Every row gives one point. A path goes straight from each point to the next, and from the last back to the first. The post is the endless flat space through its rows: a point in 2 columns, a line in 3, a plane in 4, and so on, so that a path can go around it. Count how often the path circles the post. Going back the other way cancels.

Post, one row:
[[-0.24 -0.02]]
Path, 32 rows:
[[-0.47  0.12]
 [-0.20  0.38]
 [-0.21  0.15]
 [-0.53  0.13]
 [-0.50 -0.15]
 [-0.22 -0.41]
 [-0.03 -0.22]
 [-0.09 -0.04]
 [-0.18 -0.23]
 [-0.54 -0.23]
 [-0.38  0.05]
 [-0.38  0.28]
 [-0.07  0.18]
 [ 0.02 -0.19]
 [-0.19 -0.33]
 [-0.32 -0.10]
 [-0.43  0.05]
 [-0.27  0.17]
 [-0.34  0.03]
 [-0.58 -0.23]
 [-0.33  0.07]
 [-0.16  0.11]
 [ 0.12  0.13]
 [ 0.01 -0.28]
 [-0.40 -0.22]
 [-0.66 -0.01]
 [-0.36  0.34]
 [-0.32  0.34]
 [-0.16  0.15]
 [ 0.07 -0.10]
 [-0.21 -0.17]
 [-0.47 -0.25]]
Times around: 3

Post, 5 rows:
[[ 0.24  0.09  0.06 -0.25 -0.10 -0.03]
 [-0.12  0.19 -0.04 -0.16 -0.34 -0.25]
 [-0.49 -0.21 -0.27  0.27  0.19 -0.02]
 [ 0.17 -0.15 -0.21  0.12  0.03  0.41]
 [ 0.35  0.31  0.25  0.13 -0.22 -0.08]]
Path, 27 rows:
[[-0.15 -0.21 -0.28  0.22 -0.09  0.08]
 [-0.67 -0.48 -0.06  0.52  0.04 -0.11]
 [-0.33 -0.26 -0.27  0.14  0.21  0.64]
 [-0.03  0.20  0.06  0.08  0.24 -0.26]
 [ 0.26 -0.10 -0.55  0.15 -0.11  0.25]
 [-0.06 -0.32  0.10  0.68  0.08 -0.05]
 [ 0.19 -0.15  0.17  0.37 -0.30 -0.14]
 [ 0.15 -0.05 -0.25  0.40  0.06  0.03]
 [ 0.26  0.67 -0.18  0.15 -0.28 -0.01]
 [-0.31  0.06  0.07 -0.09  0.52  0.11]
 [ 0.58  0.01  0.41 -0.05 -0.14  0.15]
 [ 0.16 -0.33  0.06 -0.27  0.42 -0.09]
 [ 0.16  0.32 -0.43 -0.12 -0.38 -0.04]
 [ 0.29  0.32 -0.46 -0.42 -0.06  0.09]
 [ 0.33  0.10 -0.29  0.21 -0.45  0.23]
 [-0.01 -0.22  0.05 -0.25 -0.14 -0.10]
 [-0.17 -0.38  0.15  0.39  0.54  0.29]
 [-0.39  0.27  0.00 -0.01  0.01 -0.41]
 [ 0.49  0.73  0.19 -0.10  0.06 -0.20]
 [-0.33  0.02  0.20  0.55  0.56  0.31]
 [-0.26 -0.16  0.03 -0.38 -0.04 -0.16]
 [ 0.12 -0.20  0.29  0.49  0.05 -0.34]
 [-0.18  0.08 -0.29  0.48 -0.11  0.03]
 [ 0.06 -0.04  0.03 -0.39  0.55 -0.17]
 [ 0.26  0.50  0.43  0.03 -0.44 -0.06]
 [-0.10  0.42  0.11  0.40  0.45 -0.11]
 [ 0.08 -0.04 -0.35  0.10  0.17  0.03]]
Times around: 0

Post, 11 rows:
[[ 0.31  0.10  0.32  0.02 -0.12 -0.04 -0.05 -0.09 -0.36  0.09 -0.29  0.04]
 [-0.13 -0.48  0.40 -0.19 -0.18 -0.39 -0.22  0.12  0.07 -0.18 -0.45  0.09]
 [ 0.15  0.13  0.23 -0.22  0.33 -0.13 -0.10  0.06  0.44  0.36 -0.07 -0.16]
 [ 0.14  0.30 -0.21 -0.03 -0.16 -0.30  0.12  0.08 -0.07  0.19  0.03  0.16]
 [-0.39  0.25  0.09 -0.54 -0.43  0.31  0.14  0.23  0.26 -0.09  0.02  0.07]
 [-0.29  0.07  0.16 -0.21  0.19  0.16  0.15 -0.07  0.35  0.20 -0.42 -0.11]
 [ 0.18  0.06 -0.38  0.21 -0.29  0.11  0.02  0.07 -0.14 -0.04  0.05  0.08]
 [ 0.04 -0.07  0.03 -0.02  0.20 -0.11  0.23  0.13  0.13  0.19 -0.08  0.53]
 [-0.21  0.22  0.32 -0.10 -0.17  0.12  0.45  0.29 -0.13 -0.34 -0.28 -0.12]
 [ 0.21  0.29 -0.18 -0.27  0.01 -0.11  0.33  0.08  0.13 -0.17 -0.12  0.28]
 [-0.05  0.27  0.38  0.07  0.23  0.18  0.63 -0.25 -0.11  0.04  0.20  0.20]]
Path:
[[ 0.03  0.18 -0.04 -0.09  0.15 -0.27  0.36  0.28  0.30 -0.68 -0.37 -0.28]
 [ 0.05  0.36  0.12 -0.35  0.02 -0.05  0.24 -0.33 -0.08 -0.41  0.42  0.39]
 [-0.49  0.13  0.18 -0.36 -0.10  0.17  0.60  0.35 -0.01 -0.16  0.35  0.15]
 [-0.37  0.05 -0.33  0.17 -0.14 -0.17  0.69  0.25 -0.04  0.21 -0.25  0.48]
 [ 0.27 -0.06 -0.26  0.27 -0.35 -0.18 -0.48  0.54  0.03  0.49 -0.21  0.39]
 [-0.17 -0.06 -0.10  0.13 -0.09  0.21  0.10 -0.37  0.13 -0.35  0.42  0.35]
 [ 0.15  0.25  0.14 -0.07 -0.12  0.03 -0.52  0.21 -0.22  0.10 -0.29 -0.27]
 [ 0.06  0.06  0.05 -0.06  0.32 -0.81  0.25  0.28 -0.19  0.40 -0.76  0.41]
 [ 0.19  0.37 -0.06 -0.34 -0.22  0.03  0.32  0.18  0.32 -0.10 -0.01 -0.20]
 [-0.50  0.06  0.45  0.00  0.13  0.01  0.19 -0.01  0.60  0.15 -0.09 -0.10]
 [-0.41  0.15 -0.10  0.28 -0.20 -0.36  0.21  0.19  0.06 -0.12 -0.46 -0.03]
 [-0.29  0.00  0.03 -0.06 -0.19 -0.19  0.30  0.03 -0.47 -0.59 -0.51  0.35]
 [-0.39 -0.02  0.03 -0.32 -0.66  0.11  0.10  0.39 -0.18 -0.13  0.00 -0.17]
 [ 0.14  0.15  0.27 -0.11 -0.34  0.07  0.42 -0.53 -0.38  0.32 -0.17  0.19]
 [ 0.17  0.31  0.12 -0.13 -0.03  0.08  0.09  0.01  0.06  0.24 -0.25  0.24]
 [-0.15  0.25 -0.18 -0.05 -0.30 -0.73 -0.16  0.07  0.19 -0.15  0.52 -0.20]
 [-0.40 -0.29  0.10 -0.29  0.65 -0.41  0.56 -0.12  0.41 -0.39 -0.20 -0.12]
 [ 0.11  0.30  0.31  0.05 -0.28  0.23  0.43  0.12 -0.61  0.43  0.20  0.19]
 [ 0.48  0.09  0.46  0.19  0.01  0.05  0.16  0.00 -0.31  0.14  0.04  0.47]
 [ 0.56  0.29 -0.26 -0.07  0.09 -0.65 -0.67  0.23  0.47 -0.05 -0.11 -0.40]
 [ 0.10 -0.07 -0.12  0.32  0.54 -0.37  0.00 -0.18  0.08  0.46  0.44  0.16]
 [ 0.05 -0.30  0.27 -0.22  0.20 -0.15  0.19  0.36  0.06 -0.11 -0.39  0.19]
 [ 0.00  0.45  0.12 -0.23  0.13  0.55  0.68  0.25  0.11  0.04 -0.30  0.12]
 [-0.17  0.24  0.33  0.16 -0.50  0.13  0.21 -0.03 -0.33  0.36  0.53  0.53]]
Times around: 5

Post, 17 rows:
[[ 0.19  0.12 -0.49 -0.47 -0.19  0.45 -0.09  0.04  0.10  0.18  0.32  0.36
  -0.04 -0.47 -0.16  0.00 -0.27 -0.07]
 [-0.13 -0.46 -0.05  0.09 -0.26  0.16 -0.19 -0.34  0.25 -0.36  0.20  0.01
   0.34 -0.30  0.25  0.02 -0.01  0.43]
 [-0.27  0.30 -0.16  0.22  0.22 -0.48 -0.05  0.47 -0.61  0.04 -0.22  0.11
  -0.16 -0.10 -0.07 -0.02  0.52  0.03]
 [ 0.45 -0.43 -0.04 -0.35  0.00  0.19 -0.11  0.03  0.35  0.01  0.37  0.30
   0.19 -0.54 -0.20 -0.44 -0.53 -0.07]
 [-0.22  0.00 -0.27  0.23 -0.05 -0.40 -0.17  0.33 -0.37  0.19 -0.01 -0.11
  -0.34  0.18  0.49 -0.04  0.37 -0.05]
 [-0.42  0.04  0.11  0.37  0.16  0.07 -0.17  0.17  0.13 -0.16  0.15 -0.09
   0.09 -0.05  0.07 -0.04 -0.35  0.50]
 [-0.45  0.03 -0.21  0.50  0.57 -0.26 -0.15  0.05 -0.05  0.12 -0.22 -0.21
  -0.25  0.06  0.12 -0.02  0.52  0.16]
 [-0.34 -0.40 -0.14  0.53 -0.29  0.09 -0.14 -0.25  0.31 -0.19  0.29  0.02
   0.14 -0.40 -0.01  0.09 -0.52  0.24]
 [ 0.06 -0.38 -0.17 -0.31 -0.20 -0.01 -0.21 -0.03  0.08  0.20  0.44  0.26
  -0.12  0.04 -0.28 -0.14  0.06 -0.06]
 [-0.23 -0.03 -0.03  0.28 -0.09 -0.02 -0.14  0.04  0.53 -0.35  0.34 -0.05
  -0.08 -0.28  0.00 -0.16 -0.06  0.19]
 [ 0.22 -0.12 -0.14 -0.15 -0.16 -0.08 -0.36 -0.13  0.36  0.18  0.26  0.64
   0.19 -0.13 -0.07 -0.13 -0.19 -0.17]
 [-0.29  0.36 -0.20  0.10  0.06 -0.73 -0.20 -0.01 -0.43  0.27 -0.38 -0.31
  -0.42  0.27  0.26  0.13  0.46  0.15]
 [-0.48 -0.18 -0.16  0.04 -0.13  0.18  0.10 -0.10  0.42 -0.40  0.20  0.02
   0.29 -0.10  0.03 -0.04 -0.40 -0.11]
 [-0.31  0.01 -0.12 -0.07  0.16 -0.51  0.09  0.25 -0.17  0.37 -0.03  0.17
  -0.34 -0.10  0.31  0.24  0.38  0.06]
 [ 0.19 -0.04 -0.44 -0.26  0.14 -0.27 -0.03 -0.02  0.03  0.11  0.48  0.36
   0.05 -0.08 -0.08 -0.22 -0.08  0.04]
 [-0.13  0.22 -0.05  0.36  0.31 -0.44  0.18  0.12 -0.43  0.13 -0.28  0.20
  -0.56  0.24  0.27  0.18  0.50 -0.01]
 [ 0.20 -0.21 -0.09 -0.43  0.06  0.00 -0.30 -0.11  0.11 -0.14  0.63  0.25
   0.10 -0.34 -0.15  0.16 -0.24 -0.36]]
Path (31 x 18):
[[-0.20  0.38 -0.49  0.20 -0.01 -0.29  0.09  0.47 -0.06  0.44  0.18  0.29
  -0.25  0.10 -0.26 -0.42 -0.43 -0.41]
 [ 0.15 -0.30  0.01  0.35  0.03 -0.03 -0.41 -0.07  0.05  0.28 -0.02  0.11
   0.01 -0.17  0.18  0.07  0.17  0.12]
 [-0.01  0.09 -0.33  0.21  0.23  0.50 -0.28 -0.07  0.51 -0.14  0.02  0.29
   0.45 -0.21 -0.67 -0.24 -0.21  0.23]
 [-0.01  0.40 -0.18  0.32  0.45 -0.39 -0.53 -0.04  0.15 -0.23 -0.35 -0.05
  -0.51  0.04 -0.38 -0.15  0.52  0.13]
 [ 0.17 -0.29 -0.13 -0.50  0.64  0.15 -0.08  0.26 -0.03 -0.02  0.11  0.69
   0.36 -0.75 -0.77 -0.31 -0.12  0.12]
 [-0.15 -0.21 -0.22  0.09  0.15 -0.36  0.13  0.14  0.32 -0.15  0.45 -0.09
  -0.48  0.28  0.19 -0.01 -0.22 -0.35]
 [ 0.03 -0.07 -0.28 -0.05  0.28 -0.10 -0.29  0.15  0.19  0.49  0.24  0.21
   0.15 -0.20  0.14 -0.03  0.13  0.62]
 [ 0.01 -0.04 -0.10 -0.32  0.20 -0.30  0.32 -0.22 -0.19 -0.12  0.44 -0.36
  -0.09 -0.13 -0.12  0.24 -0.33 -0.14]
 [-0.19  0.45  0.08 -0.11 -0.20 -0.34 -0.40  0.27 -0.41  0.00  0.32  0.15
  -0.15 -0.24 -0.42 -0.19  0.00 -0.29]
 [-0.36 -0.08 -0.21  0.03 -0.21 -0.08 -0.01  0.08  0.11 -0.43  0.13 -0.01
  -0.27  0.13  0.13 -0.48  0.15 -0.34]
 [-0.21 -0.06  0.11 -0.22  0.36 -0.18 -0.43  0.31  0.48 -0.08  0.52  0.06
  -0.44 -0.42 -0.31 -0.02 -0.15  0.25]
 [ 0.08 -0.36  0.29  0.00  0.30 -0.71 -0.44  0.47 -0.01  0.26  0.20  0.30
   0.11 -0.55 -0.05 -0.04  0.29  0.37]
 [ 0.12  0.10 -0.35 -0.06 -0.08  0.07 -0.29  0.14 -0.41  0.29  0.21  0.09
   0.32  0.06  0.16  0.08 -0.15  0.41]
 [-0.56 -0.04 -0.18  0.07  0.30 -0.23  0.07  0.25 -0.31  0.44  0.02 -0.09
  -0.32 -0.15  0.20  0.32  0.41 -0.48]
 [ 0.14  0.13 -0.44  0.04 -0.08  0.19 -0.13 -0.50  0.04 -0.32  0.13  0.04
  -0.24 -0.03  0.25 -0.20  0.22 -0.48]
 [ 0.21 -0.12 -0.01  0.26  0.52  0.35 -0.01  0.10  0.02 -0.24  0.24  0.32
  -0.33 -0.57 -0.15 -0.19 -0.13  0.38]
 [-0.36  0.28 -0.04  0.03  0.15 -0.86 -0.08 -0.17  0.22 -0.24  0.10 -0.15
  -0.25  0.35  0.42  0.39 -0.18 -0.36]
 [-0.07  0.28  0.39  0.15  0.31 -0.34 -0.42  0.53 -0.02 -0.24  0.01 -0.14
  -0.27  0.20  0.02  0.14  0.40  0.01]
 [ 0.20 -0.34 -0.15  0.26  0.01  0.22  0.18 -0.07 -0.03  0.14  0.32  0.16
  -0.02 -0.66  0.36  0.20 -0.35  0.49]
 [ 0.02 -0.34  0.43 -0.06 -0.30 -0.53 -0.10 -0.11  0.31 -0.38  0.05 -0.13
   0.08  0.27 -0.03  0.21  0.09 -0.31]
 [-0.36 -0.37 -0.06  0.34  0.56 -0.33  0.12  0.05  0.37  0.33  0.04  0.14
  -0.53  0.25 -0.11  0.28 -0.10  0.15]
 [ 0.23 -0.48 -0.11  0.09 -0.14  0.12 -0.42  0.00  0.04  0.01  0.39 -0.29
  -0.04 -0.13  0.45  0.07  0.15  0.27]
 [-0.23 -0.01 -0.64  0.03 -0.54 -0.23 -0.19 -0.23  0.09  0.61 -0.09 -0.04
  -0.20 -0.06  0.10 -0.10  0.33 -0.36]
 [-0.26 -0.50 -0.09  0.47 -0.23  0.17 -0.49 -0.20  0.35  0.10  0.44 -0.07
  -0.14  0.37 -0.01 -0.42 -0.12  0.15]
 [-0.68  0.26 -0.26 -0.04 -0.04 -0.47  0.23  0.51 -0.28  0.18  0.09  0.11
  -0.75 -0.05  0.08  0.16  0.10 -0.34]
 [-0.59  0.60 -0.34 -0.11  0.70 -0.29 -0.14  0.44  0.13 -0.09 -0.04 -0.32
  -0.42  0.26  0.00  0.19 -0.21 -0.27]
 [-0.18  0.00 -0.27  0.67  0.59  0.47 -0.36  0.04  0.25 -0.22 -0.05  0.33
  -0.01  0.03  0.10 -0.15 -0.08 -0.01]
 [-0.17  0.07  0.00 -0.25 -0.04 -0.32 -0.02  0.31 -0.52 -0.11 -0.12  0.04
  -0.10  0.44  0.08 -0.32  0.40 -0.04]
 [-0.34  0.49 -0.30 -0.27 -0.12 -0.01  0.16  0.09  0.00 -0.07  0.11  0.28
  -0.18 -0.04  0.51  0.39  0.51 -0.30]
 [ 0.17 -0.17 -0.29 -0.04  0.13  0.24 -0.19  0.14 -0.30  0.24  0.55 -0.19
  -0.14 -0.82 -0.23  0.20 -0.29 -0.01]
 [-0.41 -0.20 -0.36  0.16 -0.19 -0.31  0.34  0.23 -0.15  0.04  0.29  0.13
  -0.26  0.21  0.60 -0.05  0.19 -0.17]]
Times around: 2
